Each row of a before or after table is a point. One or more steps were done to the points. Then noise was added and the rows were shuffled. The steps act on columns, c1 being the first. Write out the steps. A step turns or swaps two columns, mirrors them in a line or flattens them onto one, adds a multiple of one to another, or multiplies or shifts one. Angles are multiples of 10 degrees, from the lower column toward the higher: turns from -170 to 170, lines from 10 to 170 but not 90. Use the fewest steps. Two steps may share a column if one is a turn and the other turns, adds or multiplies; they go together, in the order done. Otherwise the lowest column goes first.

Before:
[[25, -11],
[56, -10],
[34, 2],
[-27, 28],
[3, -57],
[53, -102],
[-87, -4],
[41, -39],
[31, 15],
[2, -68]]
After:
[[-21, 30],
[30, -46],
[-21, -28],
[56, -12],
[92, -69],
[-7, -32],
[68, -17],
[7, -28],
[19, 87],
[2, -59]]
Steps: mirror c1 and c2 in the line at 130 degrees

Before:
[[-29, -15, -5],
[31, -15, 49],
[94, -5, 97],
[6, 51, -30],
[-7, 84, -18],
[-25, 12, -41],
[53, -34, 53],
[42, 43, -28],
[8, 13, -36],
[-12, 39, -51]]
After:
[[-31, 16, 19],
[12, -5, -132],
[10, -30, -75],
[-29, 50, 4],
[13, -20, 30],
[12, -14, -60],
[-11, 76, 11],
[-16, 15, 42],
[-45, 46, -14],
[-30, 33, 46]]
Steps: turn c1 and c3 by -130 degrees

Before:
[[-62, 27, -24, 5],
[15, -48, -59, 11],
[24, 3, 20, 77],
[-62, -34, -33, 18],
[36, -30, 81, 19],
[29, -1, 36, 46],
[0, -48, -5, 91],
[15, -95, -2, 46],
[-36, -18, -64, 30],
[-49, 9, -61, -19],
[-19, -103, -24, 52],
[71, 34, 25, -45],
[39, 11, 27, 56]]
After:
[[36, -5, 2, 116],
[-64, 29, -14, -86],
[-52, 28, -18, -97],
[1, -34, 22, 90],
[-64, -12, 11, -79],
[28, -10, 2, 114],
[14, -15, 5, 31],
[73, 25, -8, 65],
[42, -57, 36, 76],
[-35, 11, -8, -23],
[-19, -67, 38, 26],
[19, -70, 46, 71],
[22, -18, 9, 92]]
Steps: add 1.5 times c1 to c4; flatten c2 and c3 onto the line at 150 degrees

Before:
[[30, -44, 38, -18, -13, 38],
[44, -112, 14, -9, -2, -56],
[-32, 106, 61, -8, -63, -27],
[-44, 36, 51, 31, -50, 11],
[5, -100, -8, 1, 29, -52],
[50, -61, -25, 65, 19, -32],
[50, -78, 2, -18, 86, -50],
[3, -55, -3, -10, -1, -22],
[-1, -52, -41, -11, 18, -19],
[-34, -58, 63, 64, 5, 43],
[-33, 39, 65, 7, -34, -29],
[49, -74, -13, 32, 22, -39]]
After:
[[53, -59, 63, -27, 21, -33],
[5, -102, -1, -6, 28, -54],
[45, -110, -11, 11, 3, -58],
[-6, -52, -9, -38, 17, -17],
[-43, 36, 32, 53, -48, 9],
[31, -41, -19, 33, -8, 34],
[52, -71, 36, -15, 19, -36],
[3, -56, -9, -6, -3, -30],
[-30, -55, 64, 65, 6, 42],
[-35, 40, 12, 59, -33, -27],
[-28, 107, -8, 60, -59, -24],
[55, -79, -21, 7, 78, -46]]
Steps: swap c3 and c4

Before:
[[29, 47, 23, 15, 13, 1, 33, -7],
[-13, -91, 96, 25, -34, -34, 53, -103],
[-72, -3, 10, 67, 9, 30, 6, 32],
[-15, -108, -28, -31, -33, -5, -18, 45],
[10, 19, 16, -45, 31, 26, -16, 26],
[-101, 14, -4, 120, 23, -40, -27, 48],
[5, 19, 2, 2, -38, 16, 51, 40],
[-33, 20, -3, -36, -42, -9, 60, 15],
[19, 43, -36, -12, -1, 8, 58, -14],
[-16, 55, 2, -15, -33, 5, -76, 3],
[11, 24, 3, -44, 47, -24, 33, 36],
[-18, 15, 19, -40, -8, -19, 57, -109]]
After:
[[-15, -31, 50, -3, 11, 4, -58, 19],
[5, -53, 16, 1, 6, 33, 74, -15],
[47, -13, 9, 1, -41, -23, 27, -101],
[40, -18, 3, -4, 16, 40, -53, 5],
[35, -22, 6, -3, -24, -49, -32, 12],
[-108, -20, -10, 2, -19, 8, -56, -19],
[13, -18, 10, 1, -10, 42, -60, -31],
[-104, 51, -123, 0, -34, 36, -53, -12],
[-7, -53, -5, 0, -1, -13, -33, 28],
[47, 112, -11, -2, -5, 34, 19, -16],
[28, -25, -5, 3, 27, -27, 13, 11],
[36, -1, -11, -2, 32, -11, -8, -72]]
Steps: swap c1 and c8; turn c2 and c3 by 160 degrees; multiply c4 by 0; turn c5 and c6 by -90 degrees; multiply c7 by -1

Before:
[[58, 50, 38, -58, 26, 32, -43, 19, -50],
[-24, 41, 34, -55, 34, -7, 9, 20, -46],
[1, 74, 23, 2, -47, -31, 34, -60, -9],
[-34, -62, 66, 32, -85, -34, 34, -53, 28],
[27, -44, 33, 72, -51, -71, 93, -59, 35],
[-33, -26, 30, 48, -3, -24, -2, -59, 32],
[-43, 37, 20, 6, -3, 68, -17, 50, -25],
[26, -30, 87, 5, 2, 14, 71, -71, 38]]
After:
[[31, 54, -14, 71, -22, -143, 126, -103, 31],
[-29, 36, -16, 47, -4, -48, 1, -83, 30],
[-40, -28, -25, 2, -6, 145, -23, 86, -23],
[31, 58, -71, 3, 3, 25, 89, -105, 36],
[61, -36, -56, -58, 17, 69, -55, 69, -51],
[2, -57, -54, 3, -14, -63, 43, 15, -5],
[-34, 79, -38, 31, -38, -69, 43, -115, 30],
[-30, -27, -43, -53, 13, -14, 8, 59, -47]]
Steps: add 1 times c2 to c8; turn c2 and c3 by -160 degrees; multiply c5 by 0.4; multiply c6 by 2; multiply c7 by 1.3

Before:
[[-47, 101, -35, -3, 41, -41, -37, 23, -74, -4, 36],
[-82, 5, 0, 0, -16, -58, 60, -50, -23, -12, 53],
[184, -52, -40, -10, -20, 9, -23, 26, -76, 36, 51],
[-77, -62, -45, -55, -17, 31, -18, 32, -65, -41, -52],
[-73, -33, -28, 28, -17, -13, -35, -11, 20, 24, 53],
[18, -43, 2, 30, -4, 3, -44, -40, -5, 2, -30],
[-15, -27, 23, -22, 22, 38, -4, -10, 11, -16, 58],
[-75, -74, -7, -51, 163, 39, -41, 30, -1, 30, 9],
[-12, -30, 9, -21, -7, -7, 22, 34, 18, 29, 11],
[-17, -61, 29, -2, -8, 7, -56, 27, -59, 33, 13],
[28, -35, 5, 6, -4, -64, -58, 19, -1, -25, 39],
[-18, -40, -7, -83, 15, 16, -59, -83, 5, 32, -20]]
After:
[[-48, 50, -32, 26, -15, -17, -39, 25, 49, 53, -2],
[-12, 44, -9, -80, 19, 14, -68, 24, -9, 19, 83],
[5, 67, 23, -10, -8, 5, -60, 26, -39, 34, -44],
[-4, 35, 15, -15, -4, -2, 17, -20, 25, 12, -24],
[153, 60, -42, -15, -19, 12, -28, 58, -33, -105, -68],
[41, 32, 10, 36, -4, 1, -44, 5, -22, 3, 50],
[43, 3, 6, 9, -3, -61, -55, 15, 25, 20, -33],
[-89, -64, -28, -4, 45, -38, -39, 50, -33, -32, -56],
[-6, 12, -43, -59, -16, 26, -16, -15, -83, 105, -33],
[-37, 79, -15, -51, 170, 39, -48, -10, 8, 70, -29],
[-58, -16, 5, 5, -20, -57, 55, 74, 8, 52, 16],
[12, 4, 22, -23, 18, 37, -9, 31, 44, 31, -12]]
Steps: turn c2 and c10 by -130 degrees; turn c1 and c10 by -40 degrees; turn c9 and c11 by -40 degrees; turn c8 and c11 by -120 degrees

Before:
[[-35, 18, -77, 27, -44, -66, 36, -54, -55, -7, 31, -37],
[-62, -59, 9, -43, -2, -59, 20, 44, -85, -8, 49, 46],
[38, 47, 25, -44, -1, -31, 82, -39, 10, 80, -7, -37],
[50, -49, -49, 40, -15, 22, 56, 54, -70, 24, 66, 29],
[28, 18, 23, -69, -23, -82, -19, 16, -21, 22, -23, 64],
[15, 27, -9, -6, -89, 31, 52, 48, 5, -6, 2, 26],
[49, 45, 38, -57, -31, -47, 37, -54, 6, 7, 46, -28],
[-27, -49, 34, 19, -33, -49, -30, -72, -18, 19, -22, 16],
[-49, 48, -81, 44, -5, 21, 5, -34, 52, -35, 66, 60],
[-66, -55, -23, -60, -21, 22, -7, 15, 11, 38, 49, -43],
[-41, -58, -84, -16, -52, -15, 74, 54, 47, -29, -37, -24]]
After:
[[30, 16, -8, 27, 30, -82, -17, 15, 87, 32, -22, 59],
[-64, -60, 13, 50, -5, 22, -11, 15, 66, 2, 57, -42],
[-27, -53, -11, -28, 45, -51, -36, -76, -7, -1, -16, 9],
[-38, 11, 39, -66, -14, -63, 36, -54, -1, 7, 32, -40],
[-57, -61, -2, -47, 8, -63, 16, 39, 97, -33, 51, 48],
[39, 47, -11, 36, 13, -35, 82, -42, 46, 104, -7, -35],
[-41, -56, 39, 51, -16, -9, 72, 55, -2, -56, -37, -30],
[53, -49, 15, -91, -15, 20, 53, 45, -11, -7, 68, 23],
[50, 45, 7, 43, 52, -47, 38, -55, 62, 28, 48, -30],
[14, 23, 20, 8, 66, 32, 52, 47, 6, 9, 4, 29],
[-50, 41, 22, 19, -56, 23, 6, -32, -80, -10, 68, 59]]
Steps: add 0.5 times c2 to c10; turn c3 and c5 by 140 degrees; multiply c3 by 0.4; multiply c4 by 1.3; turn c4 and c9 by -120 degrees

Before:
[[7, 38, -73, -34, -11, 33, 9, 42, -25, 46, 47, -93, -51, 12],
[21, 61, -15, 106, 84, 12, 1, 31, 89, -51, -37, 47, 24, 14],
[13, -84, 86, -8, 64, 8, 6, 20, -60, 60, 4, 5, 56, 0],
[-1, 107, -5, 57, 51, -80, -21, 53, 23, 14, 45, 36, 8, 12],
[35, 85, 4, 70, -31, 7, -34, -45, 2, -8, 107, -40, -29, -18],
[49, 15, 74, 67, 14, 19, -52, -40, -19, 69, 3, -21, 59, -12],
[84, -44, 72, 57, -25, -36, 16, 3, -10, 28, -24, -17, 47, -62],
[70, 42, 13, 72, -21, 0, -51, 40, -2, -14, 24, -20, -30, -6],
[9, -19, 77, 15, -8, 35, -63, -53, 10, 18, -19, -42, 10, -32]]
After:
[[62, -19, 77, 9, -17, -14, 9, -51, -14, 19, -22, 3, 12, -60],
[21, 110, -3, 22, 103, 64, -1, 53, -56, 14, 45, 4, 9, 63],
[34, 86, 5, 1, -62, 3, 36, -45, -71, -7, 109, 17, -29, -40],
[51, 42, 13, -2, -41, 0, 68, 40, -71, -14, 25, 13, -30, -18],
[-10, 37, -72, -26, -23, -34, 7, 41, 33, 47, 46, 67, -51, -65],
[54, 16, 73, -19, 30, -8, 47, -42, -68, 68, 5, 3, 60, -29],
[0, 61, -16, 88, 167, -19, 21, 33, -106, -51, -40, -32, 22, 33],
[-5, -84, 85, -59, 129, -8, 12, 20, 8, 59, 3, -6, 59, 0],
[-16, -44, 73, -8, -51, 62, 85, 2, -56, 30, -22, -10, 48, -39]]
Steps: turn c1 and c7 by 90 degrees; turn c4 and c9 by -90 degrees; multiply c5 by 2; turn c6 and c14 by 150 degrees; turn c12 and c14 by 140 degrees

Before:
[[-37, 10, -59, -45, -58, 7, 10, -62, 38, -15, 27, 28, -64, 48, 83, -38, 41, 54],
[-6, 12, -2, 0, 40, 55, -21, 9, 71, 16, -40, -10, -29, 32, 28, 56, -43, -8],
[-11, 3, 1, -1, 15, 24, 58, -17, -22, -55, -3, 55, -22, -78, 11, -19, -46, -43],
[-76, -42, -10, 11, 84, -58, 9, -29, -23, 82, 32, -102, 31, 50, 46, -26, -73, 23],
[35, -73, -10, 67, -30, 38, 38, 48, 18, -34, 8, 7, -21, -22, -108, 14, -40, -32],
[19, -33, -35, -80, 0, -30, 78, 36, 61, 15, 7, -32, 13, -52, -11, 16, -45, -15],
[-91, 20, -8, -3, 54, 25, 15, -44, 19, 33, -22, 42, 25, 12, 6, -32, 56, 4],
[-46, -3, 16, -73, -16, -5, -57, 44, 11, 7, -44, 66, 77, -26, 53, -37, -73, -67]]
After:
[[-76, 42, 27, 18, 88, -65, 14, -27, -20, 75, -20, -110, 38, -11, 118, -36, 88, 24],
[-12, -62, 24, -42, -62, 10, 17, -61, 41, -15, 0, 29, 7, -58, 206, -38, -10, 56],
[26, -16, 22, 64, -32, 35, 32, 44, 22, -31, 41, 9, 77, 34, -278, -1, 22, -33],
[-47, -20, 8, -6, 10, 22, 63, -15, -17, -50, 43, 56, -1, 81, 28, -22, 0, -42],
[-61, 88, -27, -77, -16, -2, -56, 55, 4, 7, 67, 65, -18, 55, 134, -32, 54, -60],
[6, 18, 33, -90, 7, -31, 80, 37, 67, 20, 54, -28, 36, 59, -29, 18, 10, -18],
[-74, 26, -22, 4, 55, 10, 14, -44, 14, 30, 12, 38, -28, -32, 14, -31, -43, 2],
[-5, -29, -44, 1, 40, 55, -23, 16, 75, 23, 21, -7, -2, -7, 73, 63, 56, -13]]
Steps: turn c14 and c17 by 150 degrees; add -0.3 times c14 to c1; turn c2 and c13 by -100 degrees; add 1 times c18 to c3; turn c3 and c11 by -110 degrees; multiply c15 by 2.5

Before:
[[32, 36, -16, 69, 35, 66, 23, 17, 8, -103, -83, 96, -81, 4, -53, 17, 45, -82, -10, -55],
[70, 24, -11, 48, -35, 29, -17, 8, 13, -9, -71, -26, 31, -4, 39, 74, -55, 42, -29, -26],
[-17, 60, -36, 40, 10, 32, 0, 71, 0, -8, 30, -10, -43, 13, -13, 41, -6, -50, 31, -33],
[-48, -21, 17, 4, 61, -34, -3, -4, 41, -79, 13, -14, -46, 68, -4, 51, 13, 19, 73, -40],
[-23, -13, -47, -42, 15, -2, -19, 62, 13, -5, 36, 64, 36, 50, 24, -53, -58, 40, 23, -54],
[39, -39, -31, 21, 28, -24, -23, 0, -20, 26, -4, -20, 24, 60, -26, -29, 30, -17, 83, 83],
[-40, 0, 50, 25, -62, -29, 93, -40, 76, -10, -5, 82, 21, 26, 33, 13, -51, 24, -34, -42],
[45, 67, -45, -40, 15, 49, -36, -54, 56, -32, -55, 5, -73, 55, -45, 72, -63, -33, 46, 72],
[39, -3, 55, 13, 20, 23, 36, 58, -41, 24, 54, -29, 46, 14, 51, -46, 37, 53, 8, 63],
[-33, 25, -12, 17, -64, 60, 9, -44, 13, -55, -19, -22, -75, -35, 65, 24, -29, 8, -22, 6],
[57, -23, -8, -35, -58, 17, 16, 75, 33, 1, -33, -18, 24, -9, -41, 54, 21, 12, 24, 18]]
After:
[[-39, -2, 45, 23, -43, -27, 90, -42, 75, -10, 7, 52, 23, -24, 33, 15, -49, 23, -73, -41],
[-35, 27, -10, 16, -48, 60, 6, -44, 15, -57, -51, -6, -76, -34, 65, 27, -26, 5, 34, 8],
[-21, -14, -49, -42, 11, 2, -20, 61, 14, -3, 37, 36, 35, 39, 23, -55, -56, 38, -68, -52],
[70, 23, -9, 46, -27, 31, -17, 7, 16, -9, -87, -26, 34, -30, 39, 73, -55, 43, 10, -25],
[-46, -17, 18, 5, 44, -35, -3, -5, 40, -80, 30, -33, -46, 89, -1, 52, 14, 19, -30, -41],
[56, -23, -8, -36, -41, 17, 10, 74, 32, -4, -44, -9, 22, 19, -41, 55, 19, 13, 23, 18],
[44, 69, -48, -38, 9, 50, -35, -53, 57, -33, -77, -15, -76, 65, -47, 71, -63, -31, -35, 74],
[36, -37, -31, 20, 21, -20, -22, 0, -15, 26, 10, -31, 22, 98, -25, -31, 29, -17, -18, 80],
[-16, 59, -35, 44, 8, 32, 0, 70, -2, -6, 16, -9, -43, 31, -14, 45, -8, -48, 3, -33],
[38, 0, 56, 11, 13, 25, 35, 60, -42, 26, 41, -28, 43, 14, 50, -46, 38, 50, 6, 63],
[30, 34, -16, 68, 22, 66, 24, 14, 9, -103, -117, 79, -82, -9, -53, 19, 44, -83, -54, -59]]
Steps: multiply c5 by 0.7; add -0.5 times c6 to c11; turn c14 and c19 by -70 degrees; turn c12 and c19 by -30 degrees

Before:
[[-11, 30, 33, 23, -55, 12, 34, -53, -32, 8, 95, -48, 23, -4, -21, 2, -4, 7, 28, -2, -34, 69, 78, 37],
[58, 6, -24, 13, -29, -24, 26, -41, -36, 47, 41, 111, -172, -45, -1, 18, 29, 49, 83, -11, 20, -4, 1, 24],
[26, 16, 10, -59, 53, -91, 5, -15, 6, -3, 29, -15, -16, 6, -1, 32, -38, -6, -85, 13, 11, 4, -25, 49],
[72, 17, -30, -111, -54, -57, 17, -35, -35, 33, 34, -33, 24, 40, 58, -25, 3, 93, 52, 6, -8, -7, -25, 41],
[76, 58, -1, 30, 47, -77, 24, 111, -25, 18, 14, -41, -2, -10, -42, -45, 1, -2, 65, -9, -31, -24, -38, -56],
[91, 26, 41, -26, 33, 9, 42, -44, 55, -3, 1, 17, 24, -39, -39, -33, 10, -14, 52, -15, 21, -28, 12, 51],
[55, -45, 10, -11, -48, 1, 42, -60, -21, 16, 3, 55, -26, -41, -18, 36, 4, 69, 68, -25, 27, 45, -12, 28],
[42, 23, -34, -12, 21, -53, 39, -54, -34, 31, 40, -35, -24, -107, -47, 4, -21, -9, 26, 1, -65, -2, 3, -84],
[83, -135, -37, -15, 76, -48, 25, -34, -25, 6, 3, -38, -13, 40, 125, 39, 12, -14, -40, 92, -54, 13, 60, 48],
[-53, 19, 66, -16, -16, 3, -55, 31, -20, -2, 62, -52, 2, -100, -25, -18, -62, 26, 86, -6, -47, -23, -12, 22]]
After:
[[51, 32, 1, -60, 47, -77, -36, 107, -30, 29, 59, 14, -2, -9, -32, -41, 9, 0, 67, -19, -43, -27, -36, -51],
[32, -12, 72, -19, -21, 4, 4, 35, -18, -6, -77, 77, -1, -96, -46, -18, -57, 26, 82, -102, -24, -23, -22, 21],
[41, -27, 42, -27, 32, 6, -32, -41, 52, 10, 78, -38, 27, -41, 21, 13, 10, -11, 49, -54, -34, -26, -37, 53],
[30, -11, 4, 43, -46, 3, 9, -58, -22, 14, 53, -65, -20, -45, 30, -6, 6, 71, 69, -70, -21, 44, 35, 31],
[67, -110, -28, -19, -54, -57, -21, -36, -38, 39, 43, 20, 21, 37, -2, -34, -3, 93, 51, 43, 54, -6, -21, 34],
[65, 9, -19, -12, -30, -22, 61, -47, -37, 34, 30, -97, -170, -41, 21, 2, 29, 46, 90, -51, 0, 1, 19, 22],
[41, -67, 7, -21, 56, -93, -15, -17, 2, 0, 7, 8, -15, 5, 10, -15, -36, -5, -88, 13, -6, 4, 40, 50],
[56, -8, -32, -26, 20, -50, -35, -51, -35, 48, 16, 5, -28, -110, -64, 2, -22, -3, 27, -104, -43, -2, 6, -87],
[74, 20, 30, -31, -55, 11, -52, -51, -28, 25, -60, 14, 27, -7, -34, 74, -4, 7, 29, -3, -21, 64, -11, 37],
[46, -12, -38, 129, 78, -45, -40, -36, -32, 20, 69, 14, -9, 32, -53, 64, 8, -8, -42, 133, 123, 15, 35, 50]]
Steps: mirror c1 and c11 in the line at 30 degrees; turn c2 and c4 by -90 degrees; turn c7 and c12 by -140 degrees; turn c7 and c10 by -20 degrees; add 1 times c14 to c20; swap c15 and c21; mirror c16 and c23 in the line at 40 degrees
